Rows are points. The window is the flat piece filled in between its corners: a triangle in 3 columns, a solid with four corners in 4, and so on. A path goes straight from each point to the next, and from the last back to the first. After which points does the path pass through the window?

Window (4 x 4):
[[-23  35  -9  16]
 [ 16  22   0  -4]
 [-24  15   2 -23]
 [ 11 -51 111  37]]
Path:
(1): [ 30 -13 -26  39]
(2): [-24  55  34 -31]
(3): [-29  49  47 -15]
(4): [ 12 -31   8  37]
(5): [-24  12 -11   2]
(6): [-17  37  13  -3]
(7): [ 12  41  67 -32]
(8): [-18 -13 -36  18]
(9): [  0 -64  36  19]
(10): [-7 -5 86 23]
(11): [ 27  15 100 -13]
(12): [-27 -43  50  33]
(13): [  7 -67  93  35]
(14): [ 11  16 107  23]
(15): [ 0 31 39  8]
(16): [ 37 -31 -15  22]
Through the window after points: 1, 3, 5, 7, 13

Window (8 x 8):
[[-41  31 -95 -33  35  51  47 -28]
 [ 64  10 -49 -42  24 -23  20  57]
 [ 23  20 -42 -23  12 -61  77   5]
 [  9  45  68  43 -93  52 -65 -34]
 [ 60 -28  76  67  89   9 -33 -65]
 [ 41 -74 -18 -15   2  22  18  14]
 [ 25 -24  -3 -74  48 -14  30   8]
 [-29  13  12  30  16 -44  -9  18]]
Path:
(1): [ 51  -5 -49 -10   1 -45 -24 -77]
(2): [  5 -19  27   0  48  27  23  -4]
(3): [ 37   6  -7 -16   9  -3  52  20]
(4): [ 27  -9 -62 -26  21 -43   0  15]
(5): [ 64  -4 -16 -32  13 -39 -29 -26]
(6): [ 20   2 -11  -7  47  10  42  48]
(7): [26  6 39 27 32 31  1  8]
(8): [ 38 -61   4  -8   8 -23 -58 -60]
(9): [ -7  -3 -56  10  17  -3   5 -41]
(10): [ -3   4   5 -51   9  39  76  25]
(11): [-5 32 37 30 31 22  4 23]
(12): [ 56 -62 -64 -37 -39 -38  -9 -49]
Through the window after points: 3, 5, 11

Window (11 x 11):
[[  4 -61   5  -9  34 -34  -5  65 -36  21 -20]
 [  5  31  41  23  33   5  73 -13  -9   2 -57]
 [-33  50 -32   0 -66   0  34 -97 -41  -7  -6]
 [ 11 -59  41  -4 -21  46  44 -22  43 -18   7]
 [ 17  58   6 -18 -61   5 -59  -2   9 -65   9]
 [ 21  12 -14  49  -7  73  33 -43   2  57 -23]
 [ 50 -37  52 -15  95 -36 -14  89 -62 -81  46]
 [-16  68  60 -17 -47  55  33  46 -27 -57  66]
 [-31 -26  46 -13  -7  34 -23 -67   6  14 -14]
 [-85 -94 -18  19  26 -14 -42   0 -22 -61 -15]
 [  5 -62  59  66  14 -24  -9 -44  58  37   1]]
Path:
(1): [ 22 -44  39  34 -38  47  -9 -24 -22 -28 -12]
(2): [-76  48 -12 -59  41 -45  -3 -43   7  17   8]
(3): [-40   5   8  -6   4  12  49 -33  24 -14  21]
(4): [ 14  -4  57  25 -31  36 -10 -25  -9 -20  -5]
(5): [ 26 -12  77  33 -54  46  63  13 -46 -25 -45]
(6): [-13  -4  10   6  20   9 -18 -33  23 -16  20]
(7): [ -8  53 -37 -14  43 -16  53 -52  18 -14  43]
(8): [  3 -36  81   7 -49  55   3  61 -62 -35 -47]
(9): [-11 -27  19  26 -28  20  -1 -24 -12 -10 -20]
(10): [-28  -7  -3  -9   3   1  22 -21  29   8   6]
(11): [-18  28   5  -2   2  -3  23 -27   5  -5   6]
(12): [  9 -38  54  52 -97  77 -34 -88 -27 -42 -18]
Through the window after points: 1
